Every row gives one point. Before rounding, the points of a table are all equally far from one centre. They may lie mostly on one side of it. Where is the centre, to within rounding?
(in the rows, 128 means zero)

Points, 6 rows:
[[141 176]
 [186  59]
 [ 80 117]
 [ 95 153]
 [195 152]
 [163 173]]
Centre: [145 110]

Points, 14 rows:
[[185  96 126  53 179 165  65 136  81]
 [104  98  64 153 210 133  67 137 137]
 [103  65 135 101 134 162 135  63 118]
 [149  33 158 116 133 180  95 113  63]
 [113  35 146  77 167 181  85 103 119]
 [124 140  70  72 130 116 166 151 124]
 [142  53 167  96 132 216 146 115 114]
 [146  13 137  82 135 170  84 127  82]
 [112 112  99 126 179 191 128  66 148]
 [200  74 136 142 112 190  93 130  51]
 [102  59 138  86 181 180 104 119  74]
 [169  42 156 148 128 213 128  99 102]
 [167 127 144 122 155 213 115  98  72]
 [155  89 141 100 154 142 146  93  52]]
Centre: [154  92 111 125 140 152 108 147 132]

Points:
[[ 91 124  62 154 184 160  71  76 140 112  89  68 159 241 162  86 186 194]
 [148 102  81 124 152 219  94  66 149  56  85 157 202 212 174 111 146 144]
 [105 147  84 140 165 107  86  86 130  75  71  80 156 200  90  64 190 127]
 [ 84 101  59 133 158 164  68 146  97 132 114 125 155 165 169  99 174 120]
 [ 87 139 108 147 148 116  92 101 127 146 111  89 160 161 144 107 230 158]
 [140 114  87 171 139 143 110  78 102  88  49  81 159 153 101  61 142 120]
 [ 89 162 157 172 138 149  82 101 119  73 101  88 155 204  45 151 161 142]
 [101  80  93 177 153 180  82  91 140  82  90 113 187 162 125 118 195 147]
 [105  99  59 101 168 123  98  93 191  97 124  96 150 228 134  85 169 160]
 [116 159  65 139 170  89 106 119  90 110 134 127 190 206 120 135 169 134]
 [ 72  79  94 126 168 162  72 115 130  90  91 152 155 249 128  68 142 152]
 [118 107 100  97 173 172  75 141 130 104  79 107 187 161 106  84 140  84]
 [ 91 119 134 179 218 159  99 123 164 124 114 105  99 226 133  85 105 129]
 [ 90  86 119 154 163 136  61  97 156  72  69  76 167 222 125 109 210 161]
 [110 183 119 155 179 158  66  63 187 110  90  94 184 201 184  99 216 151]
 [116 118 110 134 156 132  47  83 136 167 108  39 178 207 115 144 171 176]
 [ 94  65 116 181 182 164  71 120 129 141  92  83 139 154 141 105 153 168]
 [ 80 133 102 112 166 160 114  80 142 130 133 138 140 241 133 159 211 158]
 [138 117 121 149 153 178  90  64 143 107  65  96 153 214 109  84 218 168]
 [103 120 127 148 193 179 146  83 177 126  66  76 132 152 166  98 187 153]
 [113 182 140 220 169 132  88 115 147 102  44 115 140 219  92 111 130 172]
 [ 67  89 106 126 143 115  62  29 120 112 122  90 129 177 122 121 189 177]
 [137  97  73 126 134 103  66 112 120 115  94 117 107 211 140 125 217 146]]
Centre: [115 154 126 123 137 149  84  92 128  89  91 102 138 191 166 130 117 152]
